Each row is a point. Each copy is the shape, with its points in the same order, stretched, turned, moved and blurred by noise. Is it also mirrored, or only turned?
In the rows, 128 means zero.

Shape (6 x 3)
[[114 122 150]
 [145 140 113]
 [144  89 115]
 [101 164 105]
 [125 153  90]
 [110 109 171]]
Copy 1 (6 x 3)
[[142 131 146]
 [122 130 108]
 [149 111 117]
 [ 87 118 133]
 [ 98 117 112]
 [150 132 153]]
Copy 1 is: only turned
Copy 2 (6 x 3)
[[122 155  90]
 [143 103 140]
 [ 65 121 137]
 [172  92  82]
 [160  68 109]
 [110 196  90]]
Copy 2 is: only turned

Shape (12 x 6)
[[109 117 116  95 154 117]
 [124 100 133  96 126 117]
 [ 98  98 148  92 114 135]
 [152 131 146 117 138 149]
 [124 136 129 134 111 113]
 [140 151 175 123 154 124]
 [165 156 181 143 157 118]
 [100 120 112  64  98 154]
 [109 116 106  72  95 131]
 [133 116 134 134 139 154]
 [117 116 123  84 127 121]
 [114 183 176 147 156 117]]
Copy 1 (12 x 6)
[[126 163 136  92 148 111]
 [128 163 160 106 116 124]
 [121 189 162 137 117 142]
 [104 111 137 160 120  96]
 [148 132 108 117 120 115]
 [126 116 124 160 103  33]
 [124  93 113 160  92   7]
 [142 172 159 130 163 179]
 [157 170 160 102 149 169]
 [ 88 124 120 154 123 123]
 [141 164 145 103 140 123]
 [143 113  77 170 127  15]]
Copy 1 is: only turned
Copy 2 (12 x 6)
[[106 141 111 164 163 104]
 [136 126 118 132 153  96]
 [150 131 140 140 165 108]
 [145 124  99 110 130 137]
 [122 143 118 107 120 115]
 [135 148 102 107 161 133]
 [133 137  92  81 147 144]
 [158 154 121 156 132  88]
 [147 150 116 144 128  74]
 [131 110 118 127 129 153]
 [132 142 110 145 150  89]
 [111 174 116 113 161 152]]
Copy 2 is: mirrored

Shape (12 x 8)
[[105 111  86 146 144 123 119 106]
 [110 128  69 143 116 136 123 122]
 [113 106 120 137 107 122 108 116]
 [133 104 157 142 146  67 114 139]
 [105 111 153 108 127 127 172 135]
 [125 105 158 149 120 104 128 130]
 [ 98 143 156 136 105 100 177 130]
 [197 148 142  99 132 120  98  94]
 [105 120 136 138 104 116 193  99]
 [ 91 115 145  99 124 111 102  92]
 [ 98 118 145 134 164 138  96 115]
 [172 134 155 117 106 135 112 120]]
Copy 1 (12 x 8)
[[152 162 116 103 131 118 156 131]
 [140 163 122 130 149 126 170 148]
 [127 128 110 130 127 109 147 129]
 [105 111  96  94  89 106  97 149]
 [112 104 100 111 153 180 136 144]
 [119 104  97 111 118 117 110 138]
 [127  99  92 129 130 188 111 182]
 [122 129 192 115 120 111 113 119]
 [149 103 121 115 143 176 160 166]
 [130 135 111 124 104 153 125 113]
 [135 141  96  98 138 138  93 102]
 [117 108 148 132 134 112 124 137]]
Copy 1 is: mirrored
Copy 2 (12 x 8)
[[ 90 127 192 107  91 107 105 136]
 [102 134 184  61 101 107 119 119]
 [145 138 167 132 117 104 121 120]
 [156  72 149 188 146 112 126 168]
 [113 142  97 157 124 103 195 141]
 [173 112 148 170 126 126 153 154]
 [161  94 104 138  93  85 207 167]
 [144  95  84 171  93 173 105  54]
 [132 116 141 138  76 100 221 138]
 [125 138 121 187  85  62 113 117]
 [119 148 129 167  89 115  90 162]
 [177 127  96 157 115 168 140  78]]
Copy 2 is: only turned

Shape (14 x 9)
[[135 116 127 108  88  89 168 122  73]
 [ 95  99 168 143 117 100 177 134 140]
 [165 100 147 125  90  68 127 124  81]
 [107 117 127 139 107 143  86 134 114]
 [ 95 150 147 149 177 141 108 126 146]
 [ 96 153 146 127 133 137 116 104 151]
 [169 106 144 104  84 111 156 119 152]
 [121 129 141 121 172 149 133 139 138]
 [135 166  95 184 139 133  96 113 113]
 [176  96 163 119  71 108 165 124 110]
 [ 81 121 151 117 140 167 152 123 169]
 [117 152 115 143 126 112 116 167 127]
 [114 158 133 173 139 160 107 138 106]
 [141 115  77 178 125 114  98 119  91]]
Copy 1 (14 x 9)
[[134 155 149 101 146 125 113 142 157]
 [137 112 158 102 167 140 170 144 100]
 [104 141 138  86 125 142  97 154 172]
 [ 99 131 112 127 132 125  84 127 115]
 [130  90 114 155 140 138 128 107 108]
 [145  90 123 132 147 126 108 123  97]
 [135 113 161  73 131 103 127 135 127]
 [132 103 116 144 141 114 140 104 121]
 [126 124 124 164  92 151  75  91 133]
 [113 127 177  74 138 110 117 145 149]
 [146  97 145 129 166 109 156 124  76]
 [123 135 109 127 124 144 106  84 127]
 [111 118 135 163 128 140  88  90 122]
 [115 156 125 153  80 147  82 121 145]]
Copy 1 is: mirrored
Copy 2 (14 x 9)
[[101  68 153  86 120 119 161 123 177]
 [ 87  91 139 167  98 149  90 148 157]
 [134 100 177 131 167 103 152 107 188]
 [106 163  89 124 161 129 100 132 140]
 [184 141  84 149 104 143  63 155 107]
 [145 126  77 138 122 139  79 159  89]
 [107 129 179 136 151 134 110  92 105]
 [171 134 124 119 106 157  62 128 106]
 [165 196 102 115 114  71 124 126 127]
 [101  93 180 132 164 111 115  80 148]
 [101 120  87 133  99 174  40 159  79]
 [137 164 115 135 105 146 152 104 154]
 [154 154  80 127 119 106  91 113 135]
 [124 203 144 100 124  72 137 134 167]]
Copy 2 is: mirrored

Shape (16 x 11)
[[122  84 126 128 146 124  95 133 151 147 113]
 [152 144 121  62 177  93 130 157 156 124 159]
 [101 117 154 139 127 124 116 114 144 162 117]
 [ 82 142 142 145 120 135  75 100  80 109 103]
 [150 178 153  97 100  76 148 111 117 125 165]
 [144 102 107 137 133 142 108 145 126 125  89]
 [ 98  95 103  99 152 127 120 157 129 130 100]
 [138 152 138 123  83  94 147  93  78 125 167]
 [ 94 132 130 152 142 175 124 135 120 125 112]
 [146 150 117 110 171 119 107 142 167 125 111]
 [131 143 119  96 108  99 131 126 152  80 174]
 [113 130 142 144  99  47 183 110 110 124 127]
 [ 98 109  93 152 112  87 169  62 105 160 120]
 [153 143 177  96 127  91 160  91 105 104 170]
 [117 102 109 154 170 109 108 160 135 158 137]
 [147 152 151 120 132  78 147  91 113  85 169]]
Copy 1 (16 x 11)
[[129 138  98 165 158 134 125 123 119 117 149]
 [185 120 122 119 195  78 151 148 110 120 129]
 [146 147 125 148 142 164 112 106 131 123 120]
 [ 62 170 149 129 100 178  70  94 172 124 150]
 [148 140 139  91 170 139 116 152 120 133  82]
 [ 90 124 101 166 129 118 120 132 123 141 158]
 [100 128 138 148 158 124 144 104 137 122 159]
 [102 149 144 105 145 169 114 161 124 137 107]
 [102 141 143 148  86 148 120 110 160 132 151]
 [172 109 119 135 159 100 112 131 132 124 135]
 [138 120  98 101 160 114 149 160 135 107 104]
 [107 109 168 109 160 179 123 122 113 116  81]
 [100 122 179 156 164 199 120 140 140 110 107]
 [152 152 142 105 152 118 130 159 101  99  83]
 [128 116 124 153 147 153 130 127 111 131 188]
 [139 128 139 100 150 126 120 161 116  94 104]]
Copy 1 is: mirrored
Copy 2 (16 x 11)
[[117 191 125 136 143 128 102 121  90 131 132]
 [170 151 118 182 130 108 143 119 144 192 185]
 [103 155  87 129 147 137 100 129 119 113 127]
 [ 64  73 121 140 135 143 148 142 114 109  72]
 [165  99  83 152 114 150 175 138 168 123 155]
 [137 166 123 123 131  99 104 121  80 133 110]
 [117 148 134 111 155 111 115 127 100 173 135]
 [146  90 100 121 128 156 186 141 172  80 118]
 [ 83 120  97 124 128  84  89 116 136 127 103]
 [152 148 115 182 126  96  96 125 100 168 156]
 [128 114 146 144  89 136 159 149 151 134 182]
 [148  85 111  73 123 185 141 109 134  94 172]
 [138 102 139  78 194 161 126 155 131  58 151]
 [129  97  82 146 119 135 207 109 165 109 180]
 [138 183 137 140 135 133  64  87 124 131 114]
 [133  79 124 152 103 147 186 114 158 101 181]]
Copy 2 is: only turned

Shape (16 x 12)
[[150 108  90 111  95 132  99 150 146  91 120 173]
 [138 167 137 131 121  99  83 142 144 128 151 122]
 [105 159 165  95 129 113 115 134  73  92 136 124]
 [157 150 160 166  91 135 121 139 137 123 137 126]
 [152 122 144 134 169 151  99 172 126 115 106 100]
 [152 166 133 129 181 119 106 148 112 146  93 115]
 [105 143 159 156 123 137 148 113 119 105 113 169]
 [150 161 145 132 171 128 123 119 140  88 161 188]
 [156 110 175 125 183 133 125 137 107 148 122 164]
 [164  81 128 129 187 142  99 112  57 126 150 105]
 [127 148 135 128 148 164 109 105 111 148 107 135]
 [122 162 130 147  82 111 135 114 135 117  96 111]
 [162 142 135  88 120 129 103 122 123  96 113  91]
 [137 155 147  87 131 122 113 172  71 106 142 147]
 [121 102 115 124  96 134 141 148 130 134 173 139]
 [111 157 162 119 129 117 104 126 123  85 111 166]]
Copy 1 (16 x 12)
[[200 125 140 150 103 157 132 106 128 157 150 202]
 [142 130 149 159 119 154 147 153  73 172 103 151]
 [102 181 161 154  95 143 107 120 127 167 141  98]
 [150 127 166 153  92 101 162 102  74 143 105 129]
 [126 134 172 124 122 219 160 124 157 113 118 103]
 [117 150 153 136 155 197 158 172 140 113 135  98]
 [158 136 167 126 135  87 111  96 139 144 131 100]
 [146 140 163 180 159 114 154 135 173 158  79 136]
 [102 135 196 139 153 148 148 152 184 110 117 115]
 [ 61 127 126 106  91 159 129 148 218 121  98 116]
 [120 169 162  96 141 130 136 135 155 144 133 123]
 [158 134 116 142 116 109 125  97  62 148 163 110]
 [107 158 126 163 108 166 168 100 120 161 163 123]
 [123 187 178 177  88 167 120 141 135 135 135 141]
 [144 118 141 134 102 123  90 102 101 113  97 180]
 [156 155 173 152 131 136 133 120 132 182 146 109]]
Copy 1 is: mirrored
Copy 2 (16 x 12)
[[105 143 107  95 121 119 119 106 104 130 170 174]
 [135 177 114 161 118 121 118 140  83 112 117 142]
 [126 134 154 178  88 171 143 127 111 121 143 120]
 [ 91 201 126 146 156 149 110 100 127 119 129 169]
 [163 177  69 167 127 136 164 110 115  96 115 109]
 [161 149  94 185 147 113 180 142 107 113  92 132]
 [128 149 173 135 159 160 137  80 150 117 131 153]
 [158 188 146 148 140 170 165 143 118 103 170 188]
 [178 175 118 175 151 137 185 139 141 140 146 136]
 [176 144  71 195 133 150 160 154 111 115 208  93]
 [148 137 109 163 162 151 143 122 121 140 118 146]
 [ 96 126 144 139 143 115  97  89 135 110 104 151]
 [126 125  88 169  93 139 123 135 122 108 157 150]
 [104 162 134 166  96 155 176 151  97 147 138 141]
 [110 155 131 106 128 132 113 141 123 134 138 112]
 [142 149 158 154 115 155 139  94 114 120 145 160]]
Copy 2 is: mirrored
